Each row of a before or after table is a point. The points were changed in one or more steps. Then noise was added and the rows were shuffled. The steps act on columns, c1 being the first. What was done? A step turns or swaps two columns, mirrors them in a line or flattens them onto one, adds a multiple of one to another, or multiplies or shifts one. Angles are multiples of 10 degrees, from the lower column toward the higher: turns from -170 to 170, lines from 10 to 170 but not 90. Use the fewest steps. Two steps may share a column if one is a turn and the other turns, adds or multiplies; they go together, in the order done. Otherwise the lowest column goes first.

Before, 12 rows:
[[ -2  36]
 [  4 -32]
 [ 25 -69]
 [  2 -17]
 [-29  13]
 [-21   7]
 [-80  14]
 [  7   1]
 [ 68 -22]
 [-12   7]
 [  4 -20]
 [ 74   0]]
After:
[[ 71 -13]
 [-31   5]
 [ -9   2]
 [  6   0]
 [-21   3]
 [  7  -1]
 [  9  -1]
 [  6   0]
 [-14   2]
 [ 72 -12]
 [-80  15]
 [ 36  -5]]
Steps: flatten c1 and c2 onto the line at 170 degrees

Before (14 x 6):
[[-28 -64   7  -6  36 -38]
 [ 27 -33 -59 -30  46  18]
 [  4   2  42 -18  12 -25]
 [-49  -7  28  40 -16  -7]
 [ 35 -74  -1  -5  26   9]
 [-18  -6  30  19  24 -31]
 [ -1 -35  10 -64  11  31]
 [ 10 -25  -6 -35  53  32]
 [-14 -14  18 -36  -8   3]
 [-30   5  41  35 -22 -52]
 [-27  45   9  55  -3 -42]
 [ 19 -39 -18 -28  38  32]
 [ 13  29  36  58  34 -11]
 [ -6 -36 -18 -16  64  29]]
After, 14 rows:
[[-30 -28  10  53  -4  54]
 [-31  13  40  35 -23  50]
 [-17  15  29  19  24  28]
 [-49   9  30  41 -16   1]
 [ 39  65   0  -3  24 -34]
 [ 11  13  -5 -34  55 -39]
 [ 14 -21  37  56  33  18]
 [-27  74   7  -6  33  15]
 [-15  10  18 -32 -10  -6]
 [ -6  23 -18 -14  63 -42]
 [ -1  23  11 -65   9 -41]
 [ 21  24 -18 -30  39 -44]
 [ 26  25 -57 -28  45 -27]
 [  5   6  41 -19  10  24]]
Steps: turn c2 and c6 by 160 degrees

Before (12 x 11):
[[ 19  25   2   7  49  36   4  13   8 -40 -55]
 [ -7  -5 -42   2   0  18 -40  -1  13  24  -9]
 [  4  26 -23  -6 -11  23  -6  -9  34  10  24]
 [  1   3  19   3  60 -30  18  -3  14 -43 -27]
 [-30  10  53   7  40  11 -12   8  23 -55 -23]
 [ 10 -53   8 -14   0  13   7  13  26   2  19]
 [ 31  40  21  34 -14 -12  11 -19  13   1 -73]
 [ -1   0   9 -42  -8  17  -2  -1  -9  33   4]
 [ 37   3  24 -27 -24 -13 -40  -9  14  -2  19]
 [  6  10  -6 -29   4   6 -16   9  50  14 -26]
 [  2   3 -25 -19 -29  -2  -2  29   8  -2  -9]
 [ 17  25  35  46  69 -14  24  49  10 -17 -54]]
After:
[[ 36   3  25 -19  12 -13 -40  -9  15  -1 -27]
 [ -7  -5 -43   8 -63  18 -40   0  13  16   2]
 [  2   4 -25  10 -67  -1  -2  29   8  -1 -19]
 [ -2   1   9  -3   6  17   0  -1  -9  23 -42]
 [  6  11  -7  26  -6   7 -16  10  50  11 -29]
 [ 32  40  21  73  18 -12  10 -20  13   1  34]
 [  2   4  20  27  89 -31  18  -3  14 -31   3]
 [ 17  25  34  54 121 -14  23  49   9 -12  48]
 [ 10 -52   8 -20  12  12   6  14  26   2 -14]
 [  3  26 -23 -24 -45  22  -6  -9  34   8  -5]
 [-30  10  53  23 120  11 -12   8  23 -39   7]
 [ 19  25   2  54  52  37   4  12   8 -28   7]]
Steps: add 1.5 times c3 to c5; turn c4 and c11 by 90 degrees; multiply c10 by 0.7

Before:
[[  6 -19  46  18 -13  -9  -5 -45  30  41  33  -4 -16 -38  27   3 -32 -50
  -30 -11]
 [-52 -19 -39  -6 -14  35  27  56 -20  43  17 -60  32 -34 -16  68  41 -66
   43 -28]
 [-28  -3 -31 -54  16 -22  -4 -15 -29 -24  23  27  37  39  27 -23 -14 -13
   20   0]
 [ -5  -8  -1 -41  -7  15 -31 -22   5 -21   0  12  32  36  36 -33  21  38
    9  26]
 [ 29 -16  16 -14  52   6  15 -47  -7   8  23  12  23   8  29   1 -45   1
  -53   7]
 [ 33 -93  43  37 -18 -59  14 -51  50  16  43  -6 -76 -48 -10  -3 -20 -45
  -74 -11]
 [-57 -20 -57  26   3 -15  30  23   8  51  29  -7  -1 -74 -11  43  27 -43
   -9 -45]
 [ -1 -30  -7 -55  16  17 -12 -18 -22  37  -4  30  10  20  40   8 -34  -3
    8  39]]
After (8 x 20):
[[-53 -19 -39  -7 -15  33  28  57 -21  31  16 -61  33 -33  -9  65  40 -67
   42 -28]
 [ -6 -10   2 -41  -7  17 -30 -22   6 -14   0  13  32  37   8 -33  19  44
   11  26]
 [ 30 -17  15 -15  51   5  16 -47  -6   6  24  12  23   9  -1   1 -45   4
  -53   6]
 [-59 -20 -56  26   3 -17  32  21  10  36  29  -8   1 -73  -8  42  27 -44
   -8 -46]
 [ 34 -93  43  37 -22 -60  12 -51  52  10  44  -6 -76 -47  -7  -2 -19 -46
  -74 -11]
 [  7 -19  46  16 -13  -9  -6 -46  29  27  35  -3 -14 -38  -9   3 -31 -44
  -27 -11]
 [-31  -5 -29 -53  16 -22  -6 -15 -29 -18  22  27  37  40  -1 -21 -15 -10
   20   0]
 [ -2 -34  -5 -56  17  17 -14 -18 -23  26  -2  31  11  22  -2   9 -33   5
   10  38]]
Steps: multiply c10 by 0.7; flatten c15 and c18 onto the line at 80 degrees

Before:
[[ -7 -34  52  29  19  19 -35 -34  15  25 -47 -24  16   3  46  17  24  41
  -14 -21  21  25  27 -21   3  75 -19 -68  29 -19  29 -51   9  27  32  12
  -40  43  20  12   1 -15 -45 -24 -37 -50 -23 -15]
 [-32   8 -14  42  36   3 -41  54  -9 -45 -13 -11   4  -8  25  11   1   5
  -76 -22  -4  77 -24  27  24  55   2 -15  49 -29  49 -37 -38  31  34 -47
   24 -22  29  33   6 -45   0  42   0 -48  -9  47]
 [ 15  27  37  42  -5  13  -8  34  22  22  26   3 -61  17 -39 -20  -8 -51
  -22  -9 -19  29  18  30   6  35   2   8  36   5 -47 -14 -65  -6 -30   4
   24   5   4  35  24  27  48 -13  47   1 -42  30]
 [ 40   5  68   2  -5  28  52 -42 -30  32 -48  16 -33  26   8 -15 -43  32
   19 -19   9  46  31   9 -31 -15 -13 -11 -47  46  14  16 -58 -43 -14   8
   24  -6  -9 -15  -4  30 -43  42 -18  16 -45  60]
 [-10 -42 -32 -43 -28  17   3 -38  34  14  46  24 -69 -60  -8  -3 -22 -39
  -20 -21  64  69 -38 -25  18 -24  38 -90  39  38  -9  10 -79  46  36   0
  -50  -6 -52 -36  -6  20  -8  12 -11   3 -13 -37]
 [ -1  -1 -31  29 -53  17 -47  24  79  55  13  48   4 -11 -29   7 -11 -31
   -6 -37 -17  13 -18  10  22  51 -28 -60  44  60  -7  27 -76 -17  -9   7
   15 -12 -47 -42 -61 -11  55  14   4  -3   2  -9]
 [ 12   0  27   7 -39  18  -8  11   2  18 -39  25  20 -51 -28  -3 -44  27
  -63  18 -11  -5  39 -36  -2  17  14 -38  -1  -2   6  19 -12 -28  29  -1
  -46   3 -41  -3 -43 -73 -25  13 -12 -17  39  -7]
 [ 28  23 -34 -18 -50 -65  55 -12  42 -47  20  11  13  30  22 -45 -54  11
   23  51  58 -23  49 -58 -26   1  13 -20  -8 -12 -10  51  -6 -42  41  10
  -28   6  18 -13  27 -23   8  30  26 -11  11 -30]
 [ 46   7 -11 -40  38  30   5  20 -12 -36 -35  46  20  20 -22   1 -34 -18
    2 -26   6  67  50   8  18 -14  10  14  29 -17 -29 -42 -11   5  -8 -34
  -10 -33  19 -20  13  29 -24 -35  22  39 -10  14]
 [-27   1  68 -30 -32 -15  11 -16 -23   3  53  47  36 -12  36 -65  18  -3
    1  -4 -20  31  17  -3 -17  38 -31  -7 -24 -20  18  35  16  28  41 -29
   23 -56   8  35 -47 -60 -40 -20  38  -7 -19  57]
 [  3 -14 -34  -7  46  30  -6 -32  -3 -32  -2  32 -52   5  16 -55 -34  32
    5  40  16 -13 -39 -31 -20  -1  -8  11  50 -42   1  25 -33  36 -21  30
   -8  27  -3 -21   8 -44  19 -38  38 -51 -18  34]
 [-34   6  10   8 -37 -38 -26  15  68 -15  52 -50 -67 -24 -25 -64  19   8
    5 -33 -22  22  23  42  -9 -16  10 -93 -52  -5 -50 -21  -8 -54  30  17
  -28 -51 -20 -17 -17  14  40 -10 -10  47  -4 -19]
 [ 62   1 -19 -58 -44 -28   3  -3  -4  -3  -7 -35 -22 -16 -27  25  -4 -26
  -53  51 -28 -18  13 -47  -1 -12  63   5 -30  14  52  14  13   7 -12  41
   14 -43  18 -19 -12  -7 -39 -11 -25  29 -51 -32]
 [ 14  20   7  23  16   5 -22  23 -30 -37   2 -60  16  36   9 -60  20 -49
    0  32 -12  56  33  14 -55   0  56   4  31   3  33 -10  20  45  62 -52
  -55 -39 -28 -51 -41   9  -8  -8 -12 -13  35  -3]]
After:
[[ -7 -35  51  29  11  19  30 -33  16  24 -46 -24  15 -19  45  17  25  40
  -15 -20  20  24  26 -22   3  75 -21 -68  29  -3 -37 -51  10  18  33  13
  -40  43 -25  13   0 -16 -46 -25 -36 -49 -23 -13]
 [ 14  20   6  22 -31   6  33  24 -31 -38   1 -60  15   2   9 -61  20 -49
   -1  31 -13  56  32  15 -56  -2  55   5  30 -36 -21 -11  22  31  62 -52
  -56 -39  -6 -50 -41  11  -8  -8 -13 -13  34  -4]
 [ 13  -1  28   9 -25  17   6  10   3  18 -39  24  20  -2 -29  -2 -44  27
  -64  16 -10  -4  39 -34  -2  17  15 -38  -1  50 -10  19 -13 -20  29  -2
  -45   3  51  -2 -43 -72 -25  12  -9 -17  40  -9]
 [ 47   9 -11 -41   3  30 -30  19 -12 -36 -35  47  20 -17 -21   1 -34 -18
    1 -25   5  68  51   8  16 -13  10  14  29 -19   5 -41 -11   4  -8 -32
   -8 -33 -44 -20  14  28 -24 -35  22  39 -11  15]
 [ 28  23 -34 -19  35 -65 -10 -13  42 -46  20  10  12 -12  22 -45 -53  11
   24  52  58 -23  49 -60 -26   2  12 -20 -10 -30  56  50  -6 -29  41   9
  -28   6  41 -14  27 -24   8  29  26 -11  10 -30]
 [  1 -15 -33  -8 -20  30   2 -32  -2 -31  -3  31 -52 -42  16 -55 -34  31
    7  41  16 -13 -38 -31 -21  -2  -7  12  49  -5  -6  24 -32  25 -22  30
   -6  27 -43 -21  10 -42  18 -39  38 -50 -18  34]
 [-11 -42 -31 -43 -40  18  -9 -38  34  14  46  24 -70  39  -7  -3 -24 -39
  -18 -22  62  69 -38 -26  17 -24  37 -90  39  61   2  11 -78  34  36  -1
  -50  -6  45 -37  -6  21  -7  13 -12   4 -12 -34]
 [ -2  -2 -31  29 -25  17  -6  23  79  54  12  47   4  60 -30   8 -10 -31
   -7 -39 -18  14 -20  10  21  51 -29 -60  46  11 -46  27 -74 -13  -9   6
   13 -12  67 -43 -61 -11  55  14   5  -4   1 -10]
 [ 13  27  38  41   5  13 -48  35  22  23  26   3 -62   6 -40 -20  -9 -49
  -23  -9 -20  29  17  30   8  35   2   6  36 -15  -8 -15 -65  -5 -31   3
   23   3   5  35  24  25  48 -13  47   2 -41  30]
 [ 38   6  67   1  -6  29  14 -42 -30  31 -49  15 -33  47   9 -15 -41  33
   19 -20   9  46  32   9 -28 -15 -13 -14 -48 -25  52  15 -56 -30 -12   7
   24  -7   8 -15  -5  31 -43  42 -19  15 -45  59]
 [-31   9 -15  41  16   4  49  54  -9 -45 -14 -12   4 -29  25  10   2   6
  -76 -22  -4  77 -24  27  23  53   1 -16  48  10 -44 -36 -39  22  34 -47
   23 -23 -45  32   7 -45   2  41   1 -48 -11  48]
 [-28   0  67 -30  18 -14  18 -16 -24   2  53  47  37 -19  35 -65  18  -3
    1  -3 -19  31  17  -2 -17  38 -32  -7 -23  12  10  36  17  20  43 -30
   23 -55  26  35 -46 -61 -40 -20  37  -6 -21  58]
 [-35   5  10   9  -7 -37 -50  16  67 -15  51 -51 -66  -5 -23 -63  20   8
    6 -34 -21  23  23  42  -9 -16   8 -92 -52  25 -26 -20  -8 -38  30  17
  -29 -50  42 -16 -16  15  40 -10 -10  46  -5 -20]
 [ 63   0 -18 -58  31 -29  52  -3  -3  -3  -8 -36 -23  12 -28  25  -4 -26
  -53  51 -27 -17  13 -46  -1 -11  64   5 -30  15   3  13  14   5 -12  42
   15 -43  35 -19 -12  -8 -39 -10 -24  30 -51 -31]]
Steps: turn c5 and c39 by -110 degrees; swap c7 and c31; turn c14 and c30 by -90 degrees; multiply c34 by 0.7

Before:
[[ 35 -20  23  10   7  23  30   0   1 -14  -8  -4  10  -3  -9 -14  19  -1
  -35  32  36   3  27  14  -5 -13  -2  -3  -6 -28 -38 -33 -25   8 -44  27
   55 -28 -24  37  -9  12 -13  29   8  23 -41 -31  30  30  39  19  46 -27
  -33  39  -5  10 -45  17   0  13  -3   1]
 [-21  13  18 -37   4  11   9  23  16  23  45   1 -37  12  10 -16  10  28
   13   8  18  23  10 -35   6 -24   1   1  19  24 -10  25  41  15  17  28
    6  10 -17  39 -29  -8  -2  -2 -25  14   2 -12  -6 -27  28  -3 -19 -23
    5 -11  14   9  17 -18 -44   1   7 -17]
 [ 24 -36  33  12 -45  14  12   6   8   9 -22 -48   6  13 -32  21 -13 -30
  -40  29  -7   4 -33 -22  -5 -31 -17 -32  27   2  -8  -6 -14 -19   5  20
  -18 -46  20 -21 -34  24   9  -6  39  39  29  13  42 -26  41   9 -27 -22
  -36 -10  15 -12 -16  -7 -36 -34 -51  34]
 [-34   6 -31 -12  -2 -44  28   9  19  29 -18  10 -47   0   5  -8  -9 -26
    0 -34 -39 -37 -36 -20  14  20 -31 -30  17  19 -12  13  18   8  31  53
   48 -28  -3   6  22  -1  18 -17  32  -9  26  27  21  17   0   7   9  47
   -7  -2  30   1  26  -2  -3   7  -1  30]
 [-23 -36 -28  40 -31 -20 -14  19  -4  -8 -21 -46  24 -17   7 -34 -24 -14
   25 -42  27 -43  28 -33 -21  16  12 -17 -27  14 -38 -10 -29 -10  28  25
  -10 -42  16  19  -8 -44  13 -23  42  46 -36 -27  45 -42  39  -1  15  25
    7   8 -15  21  29  19  16   2 -50  39]
 [ 29   0  25  15 -12 -20 -22  -1  15 -29  28 -13 -29  -3   8  37 -23 -14
  -15  33  21  32  22 -28  12  30  21 -25  41  32   8  17  32  26  26  -3
   -5  20  -7 -24 -22 -19 -26  12  41  -2  -3  -9  34  22  25 -17  17 -17
  -29 -13 -25 -16  26 -45  34  27 -38   7]
 [-19   5  21  12 -15  13  10 -19   2   2 -24 -41 -32   9   6  25 -17 -28
  -33  25  -3   1   2 -25 -27   0 -15 -19 -14  -3  -4  23  41   1  -2   0
   -3  27  23 -10  20  25  -3  13 -13  13 -33  18  20   8  35 -54  12  42
   23 -10   8 -33  -5  31   2 -28  -1  19]
 [-24 -38  28 -25  20 -29 -42  -8  16 -27  23 -35  20  -8 -10  -1   3 -15
  -25 -35   0   4 -18  10  27 -32   4   7 -26  -1  28  20 -36   5  -3   8
   28  15 -21  31  -3 -44  28  26  -1  17 -25  21  15 -43  51 -47  24 -21
   22  48   9  28  13 -21  24  -9 -26  36]
 [-19 -24  22  25 -15  -4  11  12  -2 -29  31   5 -27 -15 -56   6 -15 -39
  -40 -43   1  24  10 -26   7  26 -25  16  23 -24  28 -12 -29  16  15  34
  -17 -46 -45  14 -26 -34   5  22 -11  21  29 -22  -8   7  52   9  39  -3
  -12  26  -9  15  22  -2  -4  31 -20  33]
 [  7 -16  12  31   8 -25  21  23  17  15   1  10  24  36 -41   6   0 -35
   23  32  26 -19 -37 -26 -43 -12  -3 -12 -21 -20  15 -19 -23 -29  -3  23
  -14  11  -8  39 -11  -7 -19  -7 -11   9 -31   9 -23  -7 -12 -33  48  15
    2   2  12   8  18  30  -3  -3 -33 -18]
 [ 19 -51   5   4   6  -2  -2 -10 -14  26  31   3   4 -11  -9  22 -25  25
  -22 -20  19 -15  35 -24  -7  43  26 -28   0  19  28 -47   7  33 -31  -1
   18   2 -36 -33  11   6 -23 -23  24  14   7 -36   1  18  -8 -13   7 -12
  -33  15   7 -16  25 -21   4   4   2  12]
 [-22  17   2 -18 -34  12 -16 -26 -36 -25  -8 -41   7  -8  11  39  21  -5
   -5  15  -3 -41  -5  11 -31 -12 -24 -39  10 -19  -2  19  22 -22 -30  32
   24 -44  13   5 -12  19   7  12 -10  51   5  34  43  26   2   1 -17 -28
   15  -9 -39  14 -25   3 -39 -33 -48  29]]
After:
[[   6  -16   -2   31   10  -24   21   22   17   15    1   11   23   36
   -40    6  -19  -36   69   31   26  -19  -37  -26  -42  -12   -3  -14
   -21  -20   16  -19  -22  -28   -3   24  -13   11   -8   39  -11   -8
   -19   -7  -12    9  -31   10  -24   -8  -13  -34   48   15    2    2
    12    8   18   30   12   -3  -33   -3]
 [  35  -21   -1    9    6   24   30    1    2  -13   -8   -4   10   -2
   -10  -14   -3   -2 -105   33   36    3   27   14   -5  -13   -2   -2
    -5  -27  -38  -33  -26    7  -43   27   55  -27  -25   39   -9   12
   -13   29    8   23  -40  -30   29   30   39   18   46  -28  -32   39
    -6   10  -44   17   24   14   -2   20]
 [ -24  -39   24  -25   20  -29  -43   -9   16  -27   22  -35   21   -9
   -10   -2   35  -15  -75  -35   -1    4  -18   10   27  -31    3    7
   -26   -1   28   20  -35    6   -3    9   27   15  -21   32   -2  -45
    28   26    0   17  -25   20   15  -43   51  -47   25  -21   22   49
     9   27   13  -21   27  -10  -26    9]
 [ -19    5    2   12  -15   13   10  -18    3    3  -25  -40  -32    9
     6   25   22  -29 -100   25   -3    1    1  -24  -27    0  -14  -19
   -14   -3   -4   23   41    1   -2    0   -4   27   23  -10   19   26
    -2   13  -13   13  -32   18   20    9   36  -56   12   43   22  -10
     6  -33   -5   32   21  -28   -2  -13]
 [ -22   17  -39  -18  -34   12  -16  -25  -36  -25   -9  -42    9   -8
    11   39   25   -4  -15   16   -3  -41   -5   10  -31  -12  -24  -39
     9  -19   -2   19   22  -21  -29   32   23  -44   13    5  -11   20
     7   12  -11   50    5   34   42   25    1    1  -17  -28   16   -8
   -39   14  -26    2    2  -33  -49   26]
 [  23  -35  -35   12  -45   13   13    5    9   10  -21  -48    7   13
   -32   20   35  -29 -121   30   -9    5  -34  -22   -6  -30  -17  -31
    27    1   -7   -5  -13  -19    6   20  -18  -47   20  -22  -34   23
     8   -7   39   41   30   12   43  -25   41    9  -27  -22  -36  -10
    15  -11  -17   -6   32  -33  -52   -5]
 [ -19  -24   -3   24  -14   -4   10   11   -2  -29   30    5  -27  -14
   -54    5   36  -39 -120  -43    0   24    9  -26    6   25  -25   16
    23  -23   28  -14  -30   16   15   35  -18  -44  -45   13  -26  -33
     5   22  -12   20   28  -23   -8    6   51    8   39   -3  -12   25
    -9   16   22   -4   22   30  -20   -9]
 [ -22  -37   18   41  -31  -21  -14   19   -3   -7  -20  -45   23  -16
     7  -35   43  -14   75  -44   26  -43   26  -33  -21   15   13  -18
   -26   15  -37  -10  -29  -10   27   25  -11  -42   16   18  -10  -44
    12  -22   41   47  -36  -26   45  -42   39   -1   15   25    8    8
   -15   20   30   18  -28    2  -50  -17]
 [  29    1   33   14  -12  -20  -22   -1   16  -29   29  -13  -29   -4
     8   36   10  -15  -44   33   21   31   23  -27   11   29   22  -25
    41   32    8   16   33   27   26   -2   -6   21   -8  -26  -22  -19
   -26   13   41   -3   -2  -10   35   21   25  -16   17  -17  -28  -13
   -24  -16   26  -47   24   27  -39  -22]
 [ -34    5   -2  -12   -3  -43   28   10   20   28  -19   10  -47   -1
     6   -8   31  -26    0  -34  -40  -37  -37  -20   15   20  -30  -29
    17   18  -10   13   18    9   32   53   47  -27   -4    5   22   -1
    18  -16   31   -9   25   27   22   18    0    8    9   48   -6   -1
    30    1   26   -3  -30    8   -1   -4]
 [  19  -52    3    3    6   -2   -3   -9  -13   26   31    2    3  -12
    -9   22   17   25  -65  -20   19  -16   34  -24   -7   41   27  -28
     0   19   28  -47    6   33  -31   -1   18    3  -37  -33   11    7
   -24  -23   22   14    7  -36    1   20   -8  -13    7  -12  -33   14
     6  -15   25  -19    4    4    1  -22]
 [ -20   12  -44  -37    4   11    9   24   16   24   45    2  -37   11
    10  -15  -19   28   38    9   18   23   11  -35    5  -25   -1    1
    19   24   -9   26   40   16   17   27    5   11  -17   39  -30   -7
    -1   -2  -25   14    2  -11   -5  -28   28   -3  -18  -25    4  -11
    13   10   16  -19   18    1    6    8]]
Steps: swap c3 and c61; mirror c17 and c64 in the line at 50 degrees; multiply c19 by 3
